Each row is a point. Two turns around zero, p and q, are shown by what they do to some points. Write where each new point lands after one turn and then the other. Backwards means that the second turn is done in reverse. Each puzzle has new turns, and all numbers are rounded.
In the rows, zero is written as 128.

Turn p:
[ 97 140 121] -> [123 125  95]
[107 164 103] -> [140  98  91]
[151 116 120] -> [124 119 153]
[115 115 138] -> [116 144 123]
[125 113 122] -> [112 128 132]
[174 119 164] -> [153 154 175]
Turn q:
[108 125 120] -> [124 113 112]
[177 134 100] -> [131 185 124]
[101 143 141] -> [108 101 133]
[126 110 150] -> [148 113 142]
Where do these land?
p, then q: [117 135  95] -> [151 119 103]
p, then q: [121 126 143] -> [112 134 129]
q, then p: [ 86 134 142] -> [ 86 142 134]
p, then q: [164 124 154] -> [123 134 172]
q, then p: [155 154 114] -> [151 126  95]
p, then q: [126  94 119] -> [118  94 128]

Turn p:
[ 99 144 141 102] -> [100 149 152 140]
[121 125 109 109] -> [140 145 136 144]
[172 136 105 122] -> [157  98 120 156]
[134  97 163 145] -> [129 112 138  81]
[115 138 122 161] -> [115 135  95 120]
Turn q:
[160 110 144 138] -> [ 97 113 120 106]
[ 88 112 141 128] -> [158 135 154 108]
[ 74 147 118 129] -> [167 154 157 147]
[159 134  97 109] -> [121 124  84 147]
[134 149 136 115] -> [127 111 131 148]
[152 118 131 148] -> [ 98 131 122 115]
Where do these land?
p, then q: [ 98 163 103 102] -> [110 161 167 150]
p, then q: [126 102 101  95] -> [ 86 107 135 143]
q, then p backwards: [134 124 164 158] -> [117 128 172 115]
q, then p: [105 117 143 121] -> [133 107 149 126]
q, then p: [130 108 146 131] -> [132 134 154 130]
q, then p: [144 140  97 145] -> [112 144  98 143]
p, then q backwards: [159 142 143 143] -> [152 128 148 103]
